Every row gives one point. To make a cloud, some directions were put in groups of two or more. Within a group, all points are equally far from the middle, so they leave a hole (a ring in 2 directions, a hollow ball in 3). The other directions are filled evenly. Then the cloud was stretched, turned, moved and blurred a little. How many holes are there, and how many directions does each take, smallest first?

Cloud (13 x 2):
[[  6 -39]
 [ 19   1]
 [ 30  28]
 [-60  25]
 [-12  -7]
 [  0  -5]
 [-22  11]
 [-26  14]
 [-49   3]
 [-10 -23]
 [ 21 -40]
 [ 18 -28]
 [ 15  -5]]
Holes: 0

Cloud (28 x 4):
[[ 22  -7   4   7]
 [-34 -30  36 -30]
 [-26 -22   7  13]
 [ 13 -31  21 -14]
 [ 19 -11  -5  51]
 [-35 -20  30 -52]
 [ 32 -12 -11 -48]
 [-46  -4  24 -44]
 [ 18 -49 -23 -10]
 [ -1 -32  10 -19]
 [-27 -18  10   8]
 [-11  -8  60  24]
 [-31   2  41  36]
 [  6 -31 -32  -3]
 [-35 -32 -24 -22]
 [-50  14  -9 -39]
 [  7 -15  -4  -8]
 [ 24   2  29  15]
 [-16 -23  -3  21]
 [ 14  10  -2  33]
 [-31 -23   9  -5]
 [ -4 -50  22 -11]
 [ 34   0 -28   9]
 [-30 -36   9 -21]
 [ 34 -19  13  26]
 [-15  20  41  17]
 [ 35  -9  -5   0]
 [ -6 -13  47  11]]
Holes: 0

Cloud (50 x 6):
[[ 27 -10   6  -4  13 -35]
 [ 30  13 -29  23  19 -23]
 [  5 -22 -14 -13   0 -14]
 [ 25  -8 -19  12 -12  24]
 [ 49  10 -10  10   7   3]
 [  4  28 -14  12  35 -41]
 [ 11  18  16 -28   3  -7]
 [ 28  17  10   8  39  13]
 [-19  32 -13 -15  26  -3]
 [ -8  42  24  -9  27 -29]
 [ 18  42  -9  19 -11 -27]
 [ -2  -9 -35  -5  22   3]
 [ 33   2  -3  18  33   7]
 [-12  24  -9  11  15  32]
 [ -4  21  25  22  33  -6]
 [ 28  -8  17  -8  30  -8]
 [  5  34 -11  17 -19  -2]
 [ -5  -3  -6  -8  40 -28]
 [ 27  34   5  12   2   7]
 [ 25  42 -16  -7  21 -16]
 [ 17  50 -22  -2  33 -14]
 [ -4  21 -40   3   8  19]
 [ 14  31  -3  21  26   2]
 [  3 -23 -33  -4  23   5]
 [ 21  14  28  -2  39   7]
 [-18 -31  18  -8  14  -5]
 [-19 -12   1  12  -7 -13]
 [  5 -43 -21  -5   9 -10]
 [ 16  12  29  13   5  22]
 [ 11 -10  11  25  13   0]
 [ 34   1 -22 -22  12  -4]
 [ 41   3   5   2  25   6]
 [ 24  32 -24  23   7 -19]
 [  1 -11 -16 -12 -16 -21]
 [-35  -7  -7  24  24 -10]
 [ -5   0 -35  33   0 -23]
 [-17  39  -9 -17  18  19]
 [ -7 -12  -4 -12  31  18]
 [  0  44  13   6  43 -11]
 [  9 -30 -14  10   8  23]
 [  6  43 -14  -7  33 -19]
 [-12  17 -13 -15 -11 -24]
 [ 20   7  25  13  22   3]
 [-10  15  -1  -1  38 -44]
 [-15  15 -19  37  16 -22]
 [ 37  19   7  -6  26   9]
 [ -6  -6 -28  -5   2 -16]
 [ 13  33  -4   6  60   9]
 [  0 -14  16 -20  27  -6]
 [-20  35   1  26  16   3]]
Holes: 1 (2)
